Each point is reached from the start by the listed moves, each made once or not at all, plus a little noise. Say if it took an odd or an even number of moves. Then give how often each move was made.
In the rows, 128 means zero.

Moves:
(1): [172 158]
(2): [100 166]
Start: [135 138]
Points:
[183 165] -> odd (1, 0)
[137 139] -> even (0, 0)

Moves:
(1): [172 127 139 145 124 132]
(2): [129 182 141 116 116 110]
(3): [112 122 190 131 129 153]
(4): [105 133 127 185 107 129]
Start: [111 142 119  95 108 160]
Points:
[140 199 144 156  74 147] -> odd (1, 1, 0, 1)
[153 142 129 109 105 165] -> odd (1, 0, 0, 0)
[117 192 202 158  66 166] -> even (1, 1, 1, 1)

Moves:
(1): [195 125 113 143 126 131 117 139 119 119 135]
(2): [125 193 106 134 132 138 134 120 129 136 120]
(3): [140 142 188 111 118 124 123 114 116 124 117]
(4): [114 128 143 191 121  93 109 121 129 146 116]
(5): [129 122 132 128 181 140 117 127 123 133 122]
(6): [124 121 125 153 113 184 122 133 135 120 131]
(7): [141 134 128 153 146 129 200 111 143 120 112]
(8): [121 137 145 133 134 135 138 201 119 127 126]
Start: [137 109 133 113 150 167 129 141 139 106 145]
Points:
[134 178 125 211 167 142 187 109 154 126 107] -> odd (0, 1, 0, 1, 0, 0, 1, 0)
[189 168 110 196 144 144 103 139 132 122 134] -> odd (1, 1, 0, 1, 0, 0, 0, 0)
[211 122 190 225 135 187 161 122 138  95 118] -> odd (1, 0, 1, 1, 0, 1, 1, 0)
[131 170 108 146 142 235 129 138 148 105 137] -> even (0, 1, 0, 0, 0, 1, 0, 0)
[125 114 160 235 204 208 173 192 149 113 115] -> odd (0, 0, 0, 1, 1, 1, 1, 1)
[117 168 121 207 127 194 112 132 147 126 127] -> odd (0, 1, 0, 1, 0, 1, 0, 0)

Moves:
(1): [199 122 106 120 133 132 120 126 150 115 125]
(2): [141 158 124 117 112 111 125 140 121 125 127]
(3): [139 128 187 137 105 133 111 116 146 121 120]
(4): [119 138 123 168 122 133 124 122 116 115 131]
(5): [131 153 133 126 168 139 125 128 116 131 141]
(6): [123 146 117 117 118 159 133 128 140 128 145]
(7): [153 127 141 141 121 134 183 134 123 116 136]
(8): [128 115 138 122 130 130 115 185 140  95 148]
(9): [110 147 121 131 143  96 137 134 166 100 136]
(10): [132 135 129 144 124 128 128 151 152 163 124]
(11): [123 125 132 133 119 118 123 121 123 137 159]
Start: [123 120 140 107 177 140 154 144 115 154 156]
Points:
[ 93 194 122 131 213 158 160 145 136 114 196] -> even (0, 0, 0, 1, 1, 1, 0, 0, 1, 0, 0)
[153 172 204 105 177 142 132 141 116 147 159] -> odd (0, 1, 1, 0, 1, 0, 0, 0, 0, 0, 0)
[215 160 123 121 144 175 189 211 141  77 198] -> even (1, 1, 0, 1, 0, 1, 1, 1, 0, 0, 0)
[141 180 144 111 192 133 144 179 118 191 161] -> odd (0, 1, 0, 0, 1, 0, 0, 0, 0, 1, 0)
[109 159 186 159 149 151 137 214 207 106 194] -> even (0, 0, 1, 1, 0, 1, 0, 1, 1, 1, 0)
[203 139 185 112 147 142 188 190 208  73 225] -> odd (1, 0, 1, 0, 0, 1, 1, 1, 1, 0, 1)
[139 157 194 124 157 151 208 146 183 109 180] -> even (0, 0, 1, 0, 0, 1, 1, 0, 1, 0, 0)

Moves:
(1): [149 124 125 141 110 119 133  95 126 127 115 107 115 128 124 124 133 116
 117]
(2): [128 176 147 125 120 139 115 131 123 125 141 136 124 133 143 131 155 123
 117]
(3): [159 113 154 124 141 130 130 137 111 137 111 142  89 139 113 140 124 139
 127]
(4): [126 133 117 149 127 140 129 126 136 136 126 119 120 124 127 144 133 125
 142]
(5): [158 148 124 152 162 120 139 122 105 122 122 124 126 107 133 119 119 150
 130]
(6): [124 115 137 126 138 139 136 122 153 128 136 126 127 128 138 122 123 121
 136]
(7): [128 131 129 129 124 110 153 150 107 125 130 139 110 121 126 111 143 113
 128]
(8): [153 128 114 131 141 146 124 149 127 106 129 169 129 142 121 125 124 122
 131]
(9): [130 131 126 145 126 106 131 131 145 115 129 134 129 133 130 133 122 143
 120]
(10): [154 128 128 124 122 118 122 137 136 145 135 131 131 111 121 115 142 143
 136]
(11): [129 124 138 147 122 120 108 119 111 123 161 117 146 154 145 130 133 127
 140]
(12): [127 106 119 133 134 135 129  95 122 135 149 157 131 127 145 120 142 148
 108]
(13): [129 139 163 164 127 137 142 134 129 124 123 135 165 120 124 130 111 137
 122]
(14): [130 137 125 127 144 140 146 120 132 161 122 120 132 170 117 116 129 113
 128]
(15): [133 136 128 122 120 123 127 141 124 132 115 147 139 135 156 126 113 124
 130]
(16): [126 118 118 116 143 127 135 128 123 135 140 123 133 118 130 146 143 107
 105]
(17): [123 114 128 122 128 144 119 131 134 119 105 126 140 135 141 129 152 138
 123]
(18): [160 134 130  99 118 149 163 153 115 123 146 135 138 153 126 134 119 175
 156]
Start: [107 133 177  79 122 110 142 129 140 112 128 148 129 108 133 156 137 151
 155]
Points:
[216 127 163  88 148 142 209 145 131 128 122 172  91 191  97 196 141 166
 157] -> even (1, 0, 1, 1, 0, 0, 0, 1, 1, 0, 0, 0, 0, 1, 0, 1, 0, 1)
[157 158 182 149 205 145 223 156 126 125 134 180 148 115 125 143 139 116
 153] -> even (0, 0, 0, 1, 1, 1, 1, 1, 0, 0, 0, 0, 1, 1, 0, 1, 0, 0)
[174 152 180  90 108 106 129 148 101  93 160 171 132 126 160 145 238 116
 128] -> even (1, 1, 0, 0, 0, 0, 1, 1, 0, 1, 1, 0, 0, 0, 0, 1, 1, 0)
[191 176 175 114 161 112 142 134 150  96 159 246 139 101 195 122 153 202
 139] -> even (0, 1, 0, 0, 1, 1, 0, 1, 1, 1, 0, 1, 0, 0, 1, 0, 0, 0)
[243 139 161 132 162  87 160 144 119 115 100 192  88  91 136 176 140 168
 140] -> odd (1, 0, 1, 1, 1, 0, 0, 1, 1, 1, 0, 0, 0, 0, 1, 1, 0, 0)
[135 142 162 104 174 119 169 128 140 125 128 148 134  78 177 172 129 139
 159] -> odd (0, 0, 0, 1, 1, 1, 0, 0, 0, 0, 0, 0, 0, 0, 1, 1, 0, 0)
[249 111 168  61 187 140 187 156  83 120 166 233 111 109 125 159 157 238
 154] -> odd (0, 0, 1, 0, 1, 0, 0, 1, 0, 1, 0, 1, 0, 0, 0, 1, 0, 1)
[222 197 205  89 136 143 215 155  71 140  80 161  82 174 158 151 178 185
 174] -> even (1, 1, 1, 1, 1, 0, 1, 0, 0, 0, 0, 0, 0, 1, 1, 0, 1, 1)
[186 158 197 117 102 145 209 126 146 159 129 126 163 146 106 151 139 190
 188] -> even (1, 0, 0, 1, 0, 0, 0, 0, 0, 1, 0, 0, 1, 1, 0, 0, 0, 1)

Moves:
(1): [141 135 134 127 149 140 121 135 135 137 124 113 139 122 131 114 128 120
 132 123 125 114 127 111 141 127 137]
(2): [110 125 118 118 132 138 119 129 126 111 143 117 130 117 129 123 125 131
 111 148 135 117 130 150 125 130 118]
(3): [140 126 123 136 143 117 132 137 126 120 120 129 111 121 151 119 132 137
 119 124 146 105 123 136 135 127 131]
(4): [137 128 125 159 137 128 133 110 114 126 138 114 135 101 142 120 145 130
 131 132 115 138 136 113 122 136 113]
(5): [112 122 137 137 138 145 118 137 145 118 116 134 126 142 142 122 125 121
 129 125 130 125 132 132 121 121 119]
(6): [121 133 124 113 116 147 117 122 139 136 135 128 108 126 132 160 114 126
 123 133 128 128 149 128 129 143 138]
(7): [107 135 123 123 139 118 126 122 125 150 127 140 125 142 125 122 137 131
 124 132 137 127 144 118 116 121 137]
(8): [124 118 121 127 127 122 134 139 145 120 127 134 120 128 128 112 130 130
 115 137 121 117 134 137 132 130 126]
(9): [142 131 131 109 128 121  99 122 144 119 138 143 121 133 132 133 126 119
 132 133 136 116 135 118 108 124 121]
(10): [124 139 125 157 124 128 114 133 146 139 125 150 142 118 152 112 127 125
 122 146 145 131 129 157 131 118 107]
(11): [131 143 130 137 126 126 132 135 130 114 162 114 127 135 126 124 125 133
 124 135 130 129 122 121 138 118 142]
(12): [129 127 118 103 145 116 123 122 126 124 139 148 100 130 113 130 117 101
 139 134 134 142 148 116 124 123 127]
(13): [117 121 138 110 115 116 137 125 115 129 143 152 146  99 121 137 125 137
 149 134 123 128 129 120 133 132 153]
(14): [153 136 145 131 135 127 111 125 106 113 121 136 123 134 121 106 133 126
 113 120 124 127 146 139 152 138 119]
(15): [133 112 118 117 118 143 118 134 130 130 129 124 117 135 138 111 128 124
 129 113 121 122 105 137 137 139 136]
(16): [138 134 138 156 117 109 139 110 128 142 143 121 147 152 126 123  92 138
 105  87 128 114 118 126 156 133 111]
(17): [132 134 112 142 130 139 123 142 112 133 126 134 134 132 127 140 146 122
 126 128 132 124 124 101 139 123 130]
(18): [118 101 115 116 131 132 119 134 134 130 111 137 111 115 132 128 129 153
 127 152 157 147 129 118 125 132 120]
(19): [127 118 114 127 118 128 122 131 128 135 111 125 136 142 149 137 120 136
 143 127 131 120 142 143 121 122 126]
(20): [129 143 116 123 119 132 131 123 138 114 113 150 128 122 141 112 122 127
 116 127 122 133 114 113 119 112 141]
(21): [110 146 131 147 105 138 125 141 136 129 107 142 122 139 128  93 113 115
 124 123 151 117 139 132 120 128 108]
(22): [120 128 129 106 124 126 121 135 129 130 115 127 130 124 154 129 143 112
 123 128 137 149 155 130 149 121  94]
(23): [117 138 116 124 126 103 120 124 129 123 132 116 135 128 119 138 117 124
 110 122 138 137 128 111 135 152 157]
(24): [126 102 126 105 130 133 134 114 130 128 118 126 118 151 132 135 131 110
 132 147 131 128 127 115 120 139 150]
Start: [153 119 133 133 137 101 120 156 142  98 137 149 148 140 158 140 140 156
 102 114 139 117 123 145 132 160 124]
Points:
[162  44  99 107 156 105  78 133 193  85 142 174  58 170 216 125  99 138
  76 123 172  92 150 112 131 198 111] -> odd (0, 0, 1, 1, 1, 1, 0, 1, 1, 0, 0, 1, 0, 0, 1, 1, 0, 1, 0, 0, 0, 0, 0, 1)
[156  80  70 111 159 100  71 188 118  55 139 163 100 119 195  59 138 141
  81 167 208  73 163  94 181 212 168] -> even (1, 1, 1, 1, 0, 0, 0, 1, 0, 0, 1, 1, 1, 1, 1, 0, 1, 1, 1, 0, 1, 0, 1, 1)
[139 124 133 156 139  75  67 168 225  94  96 176 145 192 241  66  95  97
  38 105 219  61 162 145 170 173  76] -> odd (1, 0, 1, 0, 1, 0, 0, 1, 1, 1, 0, 0, 0, 0, 0, 1, 0, 0, 0, 0, 1, 1, 1, 1)
[159 139 100 114 157 135   7 184 205  35 139 177 103 126 234  84 105 155
  27 154 209  79 127 148 163 178 149] -> odd (1, 1, 1, 0, 1, 1, 0, 0, 1, 1, 1, 0, 0, 1, 1, 0, 0, 1, 0, 1, 0, 0, 1, 0)
[158 126  70  43  99 116  24 153 150  80  84 209  82 196 207 126 114  67
  80 117 183 124 199  89 150 185 138] -> even (0, 0, 0, 0, 0, 1, 0, 0, 1, 0, 0, 1, 0, 1, 1, 0, 1, 0, 1, 1, 1, 1, 1, 1)
[118  86  88 183 136 166  48 165 171 129  87 177 132 191 243  46 114 146
  39 142 197  66 184 149 165 191  72] -> even (1, 1, 0, 1, 1, 1, 1, 1, 0, 1, 0, 0, 0, 1, 1, 1, 1, 1, 1, 0, 1, 0, 0, 1)
[125 159  89 215 117  73  98 161 153 155 135 185 181 128 222 105  99 165
  62  97 196  53 181 114 175 190 130] -> odd (1, 0, 1, 1, 0, 1, 1, 1, 0, 1, 0, 0, 1, 0, 0, 1, 1, 0, 1, 0, 1, 0, 1, 0)
[117  69 101 121  63 113 116 148 164 113 145 156 127 147 229 114 101 166
  88 128 178 111 165 129 178 198 109] -> even (0, 0, 0, 1, 0, 1, 0, 1, 0, 0, 1, 0, 1, 0, 1, 1, 0, 1, 1, 0, 1, 1, 0, 1)
[209 158 146 146 141  80  76 107 129  77 216 156 112 156 156 142  97 130
  78  92 141 113 181 111 171 178 101] -> odd (0, 0, 0, 1, 0, 1, 0, 0, 1, 0, 1, 1, 0, 1, 0, 1, 0, 0, 0, 0, 0, 0, 0, 0)
[139  80  71  43 147 101  70 119 175  92 143 200  56 177 200 130  91 143
  54 141 204  85 139 110 119 180 143] -> odd (0, 1, 1, 0, 0, 1, 1, 0, 1, 0, 0, 1, 0, 0, 1, 1, 0, 1, 0, 1, 0, 0, 0, 1)
